Each point is reached from the start by the listed moves, each made once or not at all, plus a little noise. Say if it took an odd or an even number of moves. Then give how often each move was made.

Moves:
(1): [0.24 0.58]
(2): [-0.49  0.25]
Start: [0.07 0.10]
Points:
[-0.41  0.36] -> odd (0, 1)
[-0.14  0.94] -> even (1, 1)

Moves:
(1): [-0.01 -0.37 -0.02 -0.30  0.38 -0.11  0.12 -0.36  0.10  0.12 -0.30 -0.07]
(2): [-0.13 -0.12  0.41 -0.09  0.47  0.35  0.07 -0.03  0.05 -0.11  0.35  0.17]
(3): [-0.44 -0.29  0.26 -0.02 -0.30  0.18  0.35  0.06 -0.24  0.49  0.75  0.15]
(4): [-0.45 -0.19  0.45 -0.47  0.04  0.13  0.04  0.28  0.19  0.18 -0.10  0.21]
(5): [ 0.35  0.34  0.08  0.24 -0.59  0.48  0.18  0.26 -0.44 -0.35 -0.07  0.09]
(6): [-0.08 -0.11  0.12  0.01  0.26 -0.01  0.20  0.04  0.10 -0.25 -0.27 -0.22]
(7): [ 0.06  0.10 -0.28  0.06  0.47 -0.10 -0.01  0.14 -0.23  0.13  0.10 -0.06]
(8): [ 0.24  0.11 -0.02  0.32 -0.06 -0.18 -0.02  0.21 -0.13  0.05  0.18  0.43]
(9): [ 0.10 -0.38  0.00  0.07  0.14 -0.10 -0.31  0.19  0.04  0.13  0.31 -0.21]
Start: [ 0.21 -0.34  0.16 -0.29  0.22 -0.03 -0.12  0.34 -0.17 -0.35 -0.45  0.48]
Points:
[-0.10 -0.86  1.37 -0.21 -0.10  0.84  0.17  1.29 -0.67  0.07  0.96  1.29] -> even (0, 1, 1, 1, 1, 0, 0, 1, 1)
[-0.14 -1.00  0.43 -0.22  0.07  0.08 -0.06  0.61 -0.33  0.27  0.64  0.41] -> even (0, 0, 1, 0, 0, 0, 0, 0, 1)
[ 0.40 -0.63  0.72 -0.07  0.48  0.72  0.06  0.79 -0.43 -0.99 -0.17  0.31] -> even (0, 1, 0, 0, 1, 1, 0, 0, 1)
[ 0.91 -0.70  0.04  0.11  0.81 -0.09  0.11  0.79 -0.78 -0.49 -0.52  0.44] -> even (1, 0, 0, 0, 1, 1, 1, 1, 1)
[ 0.35 -0.16  0.30  0.30 -0.03  0.35  0.52  1.01 -1.08 -0.23  0.29  0.87] -> odd (0, 0, 1, 0, 1, 1, 1, 1, 0)
[-0.30 -0.93  0.70 -1.10  1.54  0.27  0.12  0.36 -0.09 -0.03 -0.36  0.69] -> even (1, 1, 0, 1, 0, 0, 1, 0, 0)
[ 0.04 -1.36  0.57 -0.21  0.64 -0.22  0.22  0.50 -0.33  0.24  0.26  0.56] -> odd (1, 0, 1, 0, 0, 1, 0, 1, 1)

Moves:
(1): [ 0.25  0.05  0.22  0.65  0.25 -0.08  0.22 -0.09  0.42 -0.16  0.05  0.29
 -0.09  0.36 -0.29  0.00  0.01 -0.23 -0.09  0.09 -0.15  0.14]
(2): [-0.22 -0.09  0.15  0.10 -0.09  0.42 -0.04 -0.07  0.15  0.37  0.05 -0.22
 -0.39 -0.02 -0.37  0.05 -0.09 -0.14 -0.44 -0.17 -0.22 -0.29]
(3): [-0.19  0.22  0.00  0.35  0.26 -0.01  0.38  0.41  0.46  0.15  0.58  0.47
 -0.31  0.39  0.09  0.39 -0.14 -0.21  0.30 -0.36 -0.06 -0.09]
(4): [-0.27  0.34  0.13  0.29 -0.42  0.02 -0.09 -0.20  0.18  0.34  0.01  0.17
  0.13 -0.05  0.37 -0.50 -0.49 -0.06 -0.20  0.22 -0.21 -0.51]
(5): [ 0.46  0.19 -0.65 -0.36  0.20  0.48  0.26 -0.26 -0.06 -0.15 -0.15  0.08
  0.12  0.08 -0.42 -0.48 -0.09 -0.02  0.07 -0.01 -0.07 -0.60]
(6): [-0.33  0.01  0.17 -0.09 -0.49  0.28  0.29 -0.09  0.34 -0.40  0.05 -0.20
 -0.02 -0.06  0.30 -0.03  0.15 -0.17 -0.27 -0.09 -0.08 -0.10]
(7): [-0.21  0.25  0.08  0.19 -0.12 -0.03 -0.30  0.39 -0.01 -0.40  0.07  0.25
 -0.25  0.55 -0.32  0.14  0.14  0.17  0.04  0.10  0.23  0.16]
(8): [ 0.50  0.51  0.14 -0.41  0.01  0.16  0.70  0.09  0.64  0.20 -0.40 -0.58
 -0.16 -0.04 -0.49 -0.06  0.44  0.22 -0.13 -0.28 -0.05  0.57]
(9): [ 0.02  0.05 -0.13  0.18 -0.17  0.11 -0.02  0.05  0.11  0.00 -0.27  0.11
 -0.02 -0.09 -0.06  0.28  0.57 -0.30  0.21  0.10 -0.31 -0.04]
(10): [-0.23  0.21 -0.15  0.39  0.19 -0.64 -0.31 -0.06  0.37 -0.44  0.04 -0.20
  0.55 -0.21 -0.32  0.10 -0.13 -0.28 -0.08  0.26  0.24 -0.15]
(11): [ 0.08  0.03  0.02  0.04 -0.19  0.00 -0.05  0.16  0.07 -0.11 -0.18 -0.14
 -0.18  0.56  0.14 -0.14 -0.06 -0.22  0.18 -0.09 -0.13 -0.28]
(12): [ 0.02 -0.19 -0.38 -0.21  0.10 -0.13  0.03  0.16 -0.25 -0.03 -0.19  0.02
  0.02 -0.02 -0.19 -0.05 -0.27 -0.01  0.15 -0.03 -0.06  0.44]
(13): [ 0.05 -0.05  0.17 -0.11  0.25  0.04  0.28 -0.41  0.02  0.62 -0.11 -0.11
  0.14  0.16  0.10  0.01  0.10 -0.02 -0.22  0.28 -0.04  0.10]
(14): [-0.39 -0.11  0.03 -0.06  0.43  0.00  0.22  0.04 -0.34 -0.22 -0.11 -0.27
  0.09  0.05  0.06  0.14  0.06  0.15  0.34 -0.03 -0.27 -0.41]
(15): [-0.37 -0.23  0.18  0.30  0.31  0.41 -0.27 -0.07  0.38  0.04 -0.11 -0.13
 -0.29  0.19 -0.14 -0.22  0.15  0.30  0.20  0.17  0.09  0.16]
(16): [-0.05  0.01 -0.15  0.20  0.21  0.01 -0.02 -0.07  0.00  0.00 -0.28  0.05
 -0.14 -0.26 -0.06  0.44 -0.11 -0.19  0.23  0.77  0.12 -0.25]
(17): [ 0.28 -0.22 -0.01  0.01 -0.40 -0.10  0.44 -0.57  0.29 -0.02 -0.06 -0.02
  0.08 -0.01  0.23  0.72  0.43  0.28  0.06 -0.21  0.11 -0.86]
(18): [-0.05 -0.18  0.44 -0.10 -0.31  0.52 -0.14 -0.18  0.29  0.26 -0.63 -0.01
  0.58  0.02  0.10  0.24 -0.22 -0.50  0.35  0.33 -0.14 -0.09]
(19): [ 0.65 -0.31  0.00  0.35  0.15  0.68 -0.22 -0.03 -0.11  0.22 -0.27  0.20
  0.30  0.02  0.00  0.28 -0.18  0.48 -0.46 -0.49  0.16  0.10]
(20): [ 0.29 -0.22 -0.24  0.18  0.01 -0.01  0.17  0.11 -0.06  0.13  0.22 -0.10
  0.28  0.49  0.06 -0.09  0.24  0.15  0.03  0.16  0.10 -0.10]
Start: [ 0.02 -0.17 -0.20  0.23 -0.42 -0.08 -0.10  0.08 -0.01  0.34 -0.32 -0.03
 -0.31 -0.35  0.14  0.66 -0.16  0.61  0.37 -0.36  0.03  0.48]
Points:
[ 0.66  0.12  0.13  0.72  0.57  1.83  1.09 -0.39  1.27  0.12 -1.30 -0.51
 -0.46  0.95 -1.06  0.44  0.62  1.49 -0.11 -0.64 -0.14  0.62] -> odd (1, 0, 0, 0, 1, 1, 1, 1, 0, 0, 0, 0, 1, 1, 1, 0, 0, 0, 1, 0)
[ 0.33 -0.71  0.27  0.63 -0.28  1.64  0.38 -0.51  1.78  1.33 -1.69 -1.38
  0.69  0.18 -0.80  0.93  0.05  0.65 -0.47 -0.19  0.06  1.13] -> even (0, 1, 0, 0, 0, 1, 0, 1, 0, 1, 0, 1, 1, 0, 1, 0, 0, 1, 1, 1)
[-1.46 -0.03  0.16  1.27  0.02  0.09 -0.57 -0.29  0.74  0.41 -0.44 -0.66
 -0.22 -0.41 -0.24  0.23 -0.66  0.60  0.20  0.11 -0.34 -0.71] -> odd (0, 1, 0, 1, 0, 0, 0, 0, 0, 1, 0, 0, 0, 1, 1, 0, 0, 0, 0, 0)
[-0.50  0.12 -0.38  1.69 -0.48  1.20  0.00  0.46  1.48  0.03 -1.71 -1.06
 -0.39  0.78 -0.86  1.02  0.24  0.71  0.19  0.26 -0.34 -0.21] -> even (0, 1, 0, 1, 0, 1, 1, 1, 1, 1, 1, 1, 0, 1, 1, 1, 0, 0, 1, 1)
[ 1.02  0.20 -0.35  0.45 -0.09  0.69  2.79 -0.55  1.74  0.38 -0.43 -0.64
 -0.39  1.65 -0.09  1.12  1.00  0.55  0.65 -0.90 -0.61 -1.14] -> even (1, 0, 1, 0, 1, 1, 0, 1, 0, 0, 1, 0, 1, 1, 0, 0, 1, 0, 0, 1)
